Each row is a point. The ring and each string are closed loops that go straight from each point to the next, and from the last back to the first. Before rounding, they use only three directions, however many columns there are. How many times does the string pass through the ring? Passing back the other way cancels.
In the rows, zero is written as 128.

Ring (6 x 4):
[[199 146 134 123]
 [204 147 154 170]
 [125 131 125 199]
 [ 70 127  84 171]
 [ 69 130  56 100]
 [142 135  91  86]]
String (24 x 4):
[[143 104 139 190]
 [150 117 134 174]
 [140 134 120 166]
 [126 168 118 207]
 [149 145 146 230]
 [153 118 155 227]
 [150 101 138 173]
 [141 108 123 153]
 [ 92 108 103 174]
 [ 35 120  64 165]
 [ 74 102  80 133]
 [100 126  86 131]
 [ 94 146  78 131]
 [ 40 161  30  97]
 [ 55 130  37  67]
 [ 99 103  72  76]
 [ 51 131  32  64]
 [ 67 117  52  81]
 [ 93 102  80 103]
 [128 121 106 136]
 [118 117 102 138]
 [ 78 142  79 156]
 [ 41 153  69 194]
 [ 79 130 106 218]]
Times through: 3

Ring, 10 rows:
[[139 175 148 148  94 132 132 105  88 144 123]
 [143 197 123 145  94 129 109  82  62 158 143]
 [144 204  99 138 103 129 101  68  56 164 165]
 [139 189  78 127 118 124 104  77  84 166 181]
 [129 161  81 122 121 113 110 108 128 164 168]
 [117 128  98 121 117 102 119 148 177 159 142]
 [111 101 129 125 112 100 140 181 211 146 112]
 [118 106 149 132 111 114 157 174 194 133 106]
 [126 124 157 138 109 126 163 154 163 129 110]
 [135 153 158 145 101 133 151 126 118 133 116]]
String (28 x 11):
[[145 184 128 141 110 142 138  85  75 142 152]
 [154 212 132 150  99 148 126  59  30 147 153]
 [149 218 129 152  85 135 101  62  28 161 142]
 [134 186 125 145  83 113  94 102  84 168 125]
 [127 161 124 139  91 107 105 125 123 163 122]
 [136 193 104 139  92 115  89  88  76 172 146]
 [145 213  82 135 106 127  89  56  47 172 179]
 [126 165 108 134  95 104  96 119 121 170 133]
 [132 168 104 132 109 118 113 107 112 160 151]
 [140 183  83 126 125 130 118  80  90 158 182]
 [144 194  48 115 143 135 112  57  79 163 219]
 [132 167  59 114 135 119 111  92 121 164 194]
 [116 134  83 118 116  96 104 142 173 168 149]
 [114 126 110 126 104  94 110 158 181 163 122]
 [125 143 117 130 110 113 126 134 147 152 134]
 [122 126 109 123 123 113 138 145 173 147 142]
 [106  83 119 117 123  96 147 195 241 144 117]
 [124 123 121 125 126 122 154 147 173 137 140]
 [126 136 126 131 115 120 142 138 153 143 133]
 [116 122 139 134  97 101 126 166 179 152 102]
 [110  92 162 135  98 100 150 199 218 137  80]
 [113 109 157 138  91  99 135 184 194 146  83]
 [125 135 143 137 103 116 139 147 153 143 114]
 [135 147 144 138 113 135 157 125 128 131 130]
 [148 160 164 145 120 161 186 104  96 112 137]
 [138 154 176 152  95 138 159 127 110 127 104]
 [124 145 155 146  84 109 122 147 139 151  95]
 [128 153 135 140  97 116 123 130 128 152 120]]
Times through: 3
String (32 x 11):
[[116  87 162 131 118 118 180 191 218 120  99]
 [116  97 166 136 106 113 165 188 205 128  89]
 [119 119 154 138  98 109 142 168 177 141  97]
 [131 144 138 136 110 126 146 132 138 139 127]
 [139 155 139 137 119 143 161 112 114 129 143]
 [146 156 168 147 115 157 183 111 101 113 129]
 [138 154 175 151  96 138 159 127 111 127 105]
 [124 143 156 146  83 108 122 149 142 151  93]
 [130 155 136 140  98 119 126 126 124 150 122]
 [144 180 129 141 110 141 139  90  81 141 149]
 [146 190 130 144 104 141 132  82  66 145 148]
 [138 175 125 140 102 128 124 101  94 151 140]
 [128 161 130 141  91 110 109 125 120 160 119]
 [134 188 125 146  79 111  89 101  81 171 123]
 [153 228  98 143 100 138  95  42  17 167 174]
 [156 230  85 137 115 147 106  31  15 162 195]
 [145 196  95 133 117 137 118  69  66 155 177]
 [129 162 114 135 101 113 111 118 121 160 136]
 [130 178  93 132 100 108  89 101 103 174 151]
 [148 217  46 121 131 134  93  38  45 173 219]
 [145 200  55 120 136 135 109  54  68 164 213]
 [141 180  79 123 132 135 126  78  93 153 191]
 [131 156 112 131 112 120 126 117 126 152 146]
 [120 140 106 127 106 101 110 141 159 163 132]
 [110 120  95 119 110  87 104 163 195 168 130]
 [108 106  84 111 126  91 119 169 216 161 145]
 [117 117  99 117 128 108 136 154 191 149 147]
 [126 137 114 127 118 117 137 135 155 147 141]
 [121 133 126 132 104 107 126 149 163 152 120]
 [105  92 139 128 100  88 130 199 227 151  90]
 [103  75 149 126 108  93 151 214 249 139  86]
 [113  82 152 126 122 114 177 194 228 123 104]]
Times through: 2

Ring, 9 rows:
[[158 115 109 140 115 141 115 116 109  98 125 123 124 140]
 [132 108 129 147 132 110 147 126 114 128 133 109 115 136]
 [ 96  91 162 139 152  80 174 149 134 144 130 104 110 121]
 [ 88  92 179 133 159  75 179 158 145 151 130 108 105 117]
 [103 104 175 133 155  87 169 151 143 149 132 114 104 122]
 [132 117 157 128 139 118 137 139 138 125 128 129 111 129]
 [150 108 136 107 119 151  97 137 141  72 108 148 129 126]
 [156 102 123 102 110 162  83 135 138  51 100 152 137 125]
 [163 109 108 121 107 158  92 122 120  67 111 139 134 134]]
String (28 x 14):
[[134 111 143 131 133 121 134 135 130 116 125 125 116 130]
 [152 139 140 157 136 118 148 116 112 156 148 113 101 147]
 [126 130 163 156 152  93 172 131 124 175 150 106  94 139]
 [ 50  72 214 117 178  48 200 185 171 157 123 109 103 100]
 [ 61  63 195 106 163  68 175 182 169 122 110 118 116  98]
 [111  96 157 126 142 102 149 148 139 121 122 120 116 121]
 [129 122 148 155 144  99 164 128 118 159 145 105 102 139]
 [108 117 164 162 158  75 190 135 121 184 151  94  94 135]
 [134 126 145 157 142 102 162 124 115 159 146 106 102 141]
 [141 126 139 152 136 113 149 123 116 146 142 112 106 141]
 [126 130 157 165 152  88 179 126 115 183 155  98  93 142]
 [ 67  84 202 126 172  57 195 173 160 162 129 107 101 108]
 [ 74  87 201 120 168  68 183 172 163 151 125 116 104 108]
 [123 124 170 142 152  99 162 139 135 159 141 117  99 132]
 [151 136 145 147 136 123 140 122 121 144 142 121 104 142]
 [149 124 151 120 131 138 116 135 140 107 123 141 115 131]
 [132  90 155  80 123 150  88 159 166  46  90 163 136 109]
 [153 102 135  91 112 165  77 143 150  45  95 162 137 120]
 [143  79 135  67 107 171  61 156 164   7  75 173 151 107]
 [133  75 137  73 112 159  74 158 162  18  78 165 149 106]
 [138  94 134 103 119 144 100 143 143  63 102 145 134 120]
 [154 121 127 135 123 138 119 123 120 107 127 128 118 138]
 [182 133 108 132 108 165  92 110 113  87 124 139 124 146]
 [166 105 117  96 103 175  68 133 139  36  95 161 141 126]
 [138  80 137  74 111 163  71 156 162  19  80 167 147 108]
 [119  76 152  80 124 141  95 163 165  42  86 156 140 105]
 [143 114 138 130 129 129 126 131 128 110 125 128 117 133]
 [159 135 135 143 128 134 127 119 119 129 137 126 109 143]]
Times through: 3

Ring (10 x 14):
[[ 70  80 175 173 160 141  72 102 150 169 142  86 109 111]
 [ 61  76 184 179 165 135  72  91 153 164 136  73  98 101]
 [ 73  89 181 166 153 127  97  91 142 147 121  78  94  95]
 [ 99 109 161 141 134 127 123 108 127 137 111 106 107 102]
 [147 141 120  95 103 131 159 142 104 128 102 163 135 124]
 [184 164  87  64  78 140 182 173  85 125 101 208 161 145]
 [186 164  87  69  72 145 180 177  80 128 109 208 165 151]
 [155 139 115 108  88 150 149 160  91 138 125 170 151 145]
 [123 115 139 138 111 151 118 140 110 151 137 136 137 136]
 [ 94  95 157 159 137 148  89 122 132 164 144 110 124 125]]
String:
[[127 125 138 123 111 136 139 132 109 135 115 137 127 121]
 [157 144 105  87 100 140 154 156 104 138 111 182 150 138]
 [211 182  57  30  70 141 197 193  82 127  95 249 181 158]
 [214 186  61  32  61 139 207 192  73 118  92 244 178 156]
 [175 160 100  76  78 137 183 163  83 119 100 190 151 137]
 [136 131 130 115 106 138 144 139 105 135 115 148 133 126]
 [144 134 116 101 109 140 142 148 110 142 116 166 144 134]
 [181 163  82  56  90 136 176 170  97 132  98 214 163 143]
 [151 147 117  87 102 127 168 142 102 122  94 167 134 120]
 [101 113 167 143 126 122 136 103 118 124 104  98  99  96]
 [ 94 103 169 155 131 131 117 106 123 138 119  95 104 104]
 [123 120 131 117 126 138 123 134 124 149 120 146 133 125]
 [ 78  90 169 156 157 131  91  99 148 156 125  93 104 102]
 [ 24  53 217 211 191 127  49  60 173 167 137  27  72  79]
 [ 23  51 219 217 187 131  46  63 169 168 143  24  73  83]
 [ 65  79 186 182 156 137  79  93 144 158 137  70  98 102]
 [113 112 141 132 129 141 113 129 125 153 127 132 129 124]
 [105 104 141 135 141 143  97 127 137 165 133 132 131 126]
 [ 67  75 169 171 170 144  59 103 161 181 147  92 114 114]
 [ 89  92 153 150 154 143  81 117 148 171 139 115 123 120]
 [107 107 147 138 133 140 108 124 129 154 129 125 125 121]
 [ 55  74 198 193 158 134  77  84 145 155 136  54  89  95]
 [ 30  57 215 210 182 130  55  66 164 164 139  31  75  83]
 [ 38  64 206 196 181 126  63  69 165 161 131  43  78  83]
 [ 96 103 154 140 145 132 105 112 138 152 121 114 115 110]
 [123 120 132 116 126 136 125 132 124 148 118 145 132 123]
 [111 117 149 126 130 125 132 114 125 134 106 122 113 105]
 [122 129 149 118 114 120 157 116 109 116  93 124 109 101]
 [135 134 135 112 104 130 156 132 103 123 103 142 124 116]]
Times through: 3

Ring, 7 rows:
[[102 129 141 138 117 150  99  89 112 100  96  82  88 121]
 [156 138 153 123 163 149  51  87  79  80 145 115  67 141]
 [200 139 146 101 176 129  44 133  64  93 172 162  95 137]
 [189 138 130  99 150 112  80 171  79 121 146 166 135 111]
 [140 128 110 108  97 102 140 197 115 154  92 145 177  80]
 [ 94 113 103 121  57 109 173 189 143 165  62 119 190  74]
 [ 80 114 116 133  67 128 156 146 141 142  64  94 153  91]]
String (29 x 14):
[[118 134 118 123  97 116 139 163 119 141  76 114 152  82]
 [ 96 123  95 119  54  96 189 212 145 179  45 121 207  54]
 [102 101  83 105  31  85 205 249 155 199  58 152 246  56]
 [120 104  99 105  61 100 165 215 136 171  90 153 209  82]
 [131 121 121 115 102 119 122 162 114 135 105 132 150 101]
 [ 84 127 118 135  77 126 153 143 136 140  56  88 146  82]
 [ 44 116 108 145  41 127 188 145 161 155  24  67 164  71]
 [ 47 100 104 137  29 126 191 159 166 161  39  84 180  80]
 [104 108 117 121  78 125 140 157 131 140  92 120 158 103]
 [124 117 124 118 100 126 119 150 116 129 107 126 142 109]
 [ 89 134 137 143 107 147 116  94 120 108  74  71  96 106]
 [ 64 141 150 162 115 167 104  44 121  86  61  32  54 115]
 [ 89 133 154 150 129 169  81  46 108  77  96  57  51 135]
 [142 119 143 119 134 145  73 107  95  96 142 124  95 141]
 [150 122 131 111 125 128  93 144  98 116 132 140 126 121]
 [135 139 144 129 142 143  79 100  93  95 116 103  85 122]
 [150 127 133 113 129 128  91 141  96 115 129 136 122 118]
 [181 125 139 102 152 129  62 140  79 103 165 160 112 137]
 [223 127 149  89 185 130  24 139  54  87 208 189  97 158]
 [175 128 135 103 145 124  74 149  84 111 152 157 122 126]
 [152 135 135 116 137 128  88 135  93 111 124 130 114 115]
 [189 151 148 110 178 131  49 122  65  91 152 142  85 126]
 [235 148 144  88 195 115  33 160  48  98 189 190 107 132]
 [225 129 127  79 160 101  65 200  67 125 183 209 153 122]
 [208 139 126  89 155 102  78 193  73 128 156 186 148 107]
 [178 151 125 105 145 106  98 178  84 130 117 151 141  89]
 [180 132 111  93 119  93 119 216  96 152 123 178 182  86]
 [162 120 112  97 106 101 123 204 106 150 122 169 180  95]
 [136 129 121 115 109 116 121 165 110 135 101 131 148  95]]
Times through: 4

Ring (8 x 14):
[[100 137 154  93 149 124 144 118 118 145 149 128  98 188]
 [101 118 128  90 156 119 169 121 108 141 130 138  98 174]
 [106 104 107  97 148 116 178 133 109 137 118 137 102 144]
 [111 125  82 129 141 129 153 140 119 132 112 134 140  92]
 [114 169  76 165 136 149 107 140 135 131 120 127 186  52]
 [117 144 104 149 112 134 110 155 147 134 132 108 145  71]
 [116 112 129 119 104 117 133 160 145 138 138 102  98 113]
 [107 117 153  97 125 116 143 139 131 143 148 112  84 166]]
String, 23 rows:
[[ 92 180 151 104 178 143 126  91 107 147 152 145 137 198]
 [ 93 144 168  78 168 125 151 100 106 149 155 138  93 226]
 [103  99 153  74 140 108 173 130 115 144 141 125  65 197]
 [105 142 128 114 144 130 137 126 122 140 138 128 122 145]
 [ 96 169 147 106 168 139 129 101 112 145 150 139 131 186]
 [ 98 175 132 119 166 143 122 105 115 143 144 139 147 161]
 [109 109 119 104 132 117 159 141 123 138 128 123  99 137]
 [108  76 117  82 136 103 193 144 112 138 119 130  71 157]
 [110  53  94  77 139  96 219 149 103 135 101 137  66 143]
 [113  93  93 108 131 113 175 150 119 134 111 128 104 111]
 [110 140 100 131 139 133 136 136 125 135 124 128 141 104]
 [110 187  70 171 150 157 102 128 128 131 119 136 205  53]
 [114 211  49 200 146 170  78 132 137 127 114 135 243   7]
 [119 124  77 147 118 129 136 159 136 130 113 118 146  56]
 [113 135  98 135 129 131 133 145 131 134 124 122 139  91]
 [117 119  86 137 120 126 142 156 133 131 116 119 134  73]
 [116 175  50 181 138 155 105 142 134 126 108 132 210  19]
 [110 182  64 169 152 156 109 128 125 130 114 140 204  52]
 [106 173  94 145 155 148 118 121 121 135 126 138 174  98]
 [111  79  80  97 144 109 200 145 105 133 100 141  98 119]
 [108  65 107  76 141  99 209 143 104 137 110 136  67 157]
 [107 100 120  94 138 113 172 138 116 139 126 128  90 150]
 [103 143 127 110 152 130 142 121 117 141 136 133 123 153]]
Times through: 2
String:
[[108 118 113 110 138 121 155 137 121 137 126 128 111 132]
 [110  49 109  69 134  92 219 150 106 137 109 132  51 160]
 [108  72 114  78 139 101 201 142 108 138 115 133  69 160]
 [108 109 117 102 137 117 164 138 119 138 126 128 100 141]
 [103 142 122 111 153 130 144 121 116 140 134 135 126 149]
 [ 97 155 135 103 167 134 142 106 109 143 141 142 126 177]
 [ 93 158 157  89 174 132 144  96 105 147 151 143 113 212]
 [ 99 111 165  71 148 111 166 120 113 147 149 128  67 215]
 [ 97 149 174  88 152 126 133 110 119 149 161 126  95 211]
 [104 112 172  81 126 110 148 134 129 147 156 111  64 197]
 [114  61 157  74  99  91 175 164 136 142 141  98  32 170]
 [111 118 129 112 122 119 142 145 133 139 137 114 102 132]
 [108 154 123 130 135 136 118 132 132 139 140 121 138 121]
 [110 143 125 128 126 131 121 140 136 138 140 115 128 117]
 [112 127 120 121 124 124 135 145 134 137 134 116 116 118]
 [112 150 126 136 121 134 110 143 142 138 143 110 134 108]
 [118 107 135 119  95 114 130 166 151 138 142  94  89 111]
 [122  51 143  90  77  89 167 186 150 138 136  85  35 128]
 [115  83 137  97 103 103 158 163 139 139 136 102  66 136]
 [110 117 127 111 125 119 145 144 131 139 135 116 102 133]
 [104 157 144 118 140 134 118 124 130 142 150 121 124 152]
 [ 99 154 166  99 147 129 125 115 124 147 159 123 104 192]
 [ 96 164 162 100 160 134 126 104 117 147 157 132 116 197]
 [ 92 159 166  85 173 131 141  95 106 149 156 141 107 222]
 [100  94 150  65 151 106 187 123 105 145 136 134  62 209]
 [103  88 134  73 147 106 190 130 107 142 128 134  68 187]
 [107  71 123  74 137 100 199 142 110 139 120 130  62 169]
 [108 118 116 109 138 121 155 137 121 138 127 127 110 134]
 [104 142 113 116 152 131 145 124 116 138 129 136 132 136]]
Times through: 3

Ring (9 x 14):
[[112 127 124 116 141 136 149 130 136 140 131 141 146 149]
 [104 127 129 110 144 136 181 124 135 142 125 126 159 150]
 [110 124 132 117 139 137 192 119 128 139 119 114 159 146]
 [123 121 131 131 131 139 174 120 123 133 120 117 147 141]
 [138 116 128 149 119 140 132 128 120 127 124 132 126 135]
 [144 114 125 156 113 139 106 135 122 124 128 145 116 134]
 [145 115 121 157 112 138  78 143 128 124 135 162 108 136]
 [137 120 119 144 122 137  83 143 132 129 138 165 114 141]
 [124 125 120 129 133 137 113 137 135 136 136 156 130 146]]
String, 25 rows:
[[129 127 123 131 136 141 149 122 123 134 127 128 138 140]
 [129 131 123 127 144 145 176 111 115 135 123 111 146 138]
 [111 121 136 121 135 138 209 114 124 137 113 101 162 143]
 [112 115 137 128 124 134 179 126 131 134 116 120 152 144]
 [127 119 128 136 126 138 146 128 126 132 124 132 137 141]
 [146 127 119 145 131 145 125 122 115 128 130 132 122 134]
 [151 117 125 159 115 143 121 125 113 123 124 130 117 130]
 [134 104 135 158 101 133 120 140 129 123 120 143 123 137]
 [128 114 129 142 118 135 125 136 131 130 126 144 129 141]
 [147 125 118 149 127 143 106 128 118 127 133 143 116 134]
 [160 120 116 164 116 144  71 135 117 122 136 156  99 130]
 [151 109 122 167 102 136  52 151 130 121 136 175  97 135]
 [132 112 126 148 111 133  90 147 136 128 132 164 118 142]
 [135 122 121 141 127 139 114 133 126 130 132 147 124 139]
 [147 127 114 147 130 143  89 133 122 128 138 154 112 136]
 [139 123 114 144 125 137  63 147 135 130 144 178 108 142]
 [118 119 124 129 125 132 104 146 143 135 136 166 130 149]
 [115 120 126 126 129 133 128 139 140 136 131 153 138 148]
 [134 129 118 133 137 142 122 127 124 133 134 142 128 140]
 [123 123 125 130 131 137 136 131 131 134 129 141 136 144]
 [ 90 122 133 102 140 130 179 134 148 145 125 138 165 157]
 [ 92 127 131  98 148 133 194 126 142 147 124 127 169 156]
 [102 132 127 103 152 138 195 118 133 145 124 118 165 151]
 [ 76 120 142  92 142 128 230 125 147 148 114 114 186 160]
 [ 95 118 138 110 134 131 197 127 140 142 118 122 167 153]]
Times through: 4
String:
[[130 118 126 141 122 137 127 133 128 130 127 141 129 140]
 [127 115 130 141 119 136 135 133 129 130 124 138 133 141]
 [139 125 121 142 130 143 130 124 119 130 129 133 127 136]
 [127 121 127 135 129 139 145 127 126 132 125 132 137 141]
 [103 116 139 119 129 133 201 123 133 138 114 113 163 148]
 [ 90 120 142 104 140 133 237 116 135 144 110  99 181 152]
 [121 130 124 120 145 142 178 115 122 138 124 116 150 143]
 [133 128 120 133 137 142 139 123 122 133 130 132 133 139]
 [121 123 126 128 133 138 150 127 129 135 127 133 141 144]
 [119 124 127 125 135 138 156 126 130 136 126 131 144 145]
 [ 98 120 135 111 135 132 190 127 139 141 120 124 164 152]
 [ 75 120 144  91 144 129 249 119 144 149 110 103 191 159]
 [107 127 132 112 144 138 206 114 127 141 118 107 164 147]
 [ 95 115 142 113 130 131 210 125 138 140 113 113 170 151]
 [114 116 134 128 125 134 164 130 133 135 121 129 148 145]
 [130 122 125 137 129 139 137 128 125 132 127 135 133 140]
 [126 114 131 141 119 136 143 132 128 130 122 134 135 141]
 [140 108 131 159 105 136 117 136 124 123 122 140 120 134]
 [157 118 119 163 115 143  89 132 115 122 132 146 105 129]
 [155 120 118 160 118 143  86 133 117 123 133 150 106 131]
 [157 111 121 171 103 139  61 145 123 119 134 164  97 131]
 [154 123 116 157 122 144  86 132 117 124 135 151 107 132]
 [141 123 120 145 126 141 111 130 122 129 132 144 120 137]
 [160 121 115 163 118 145  77 132 115 122 136 152 101 129]
 [147 126 118 147 129 144 109 126 117 128 133 141 118 134]]
Times through: 2
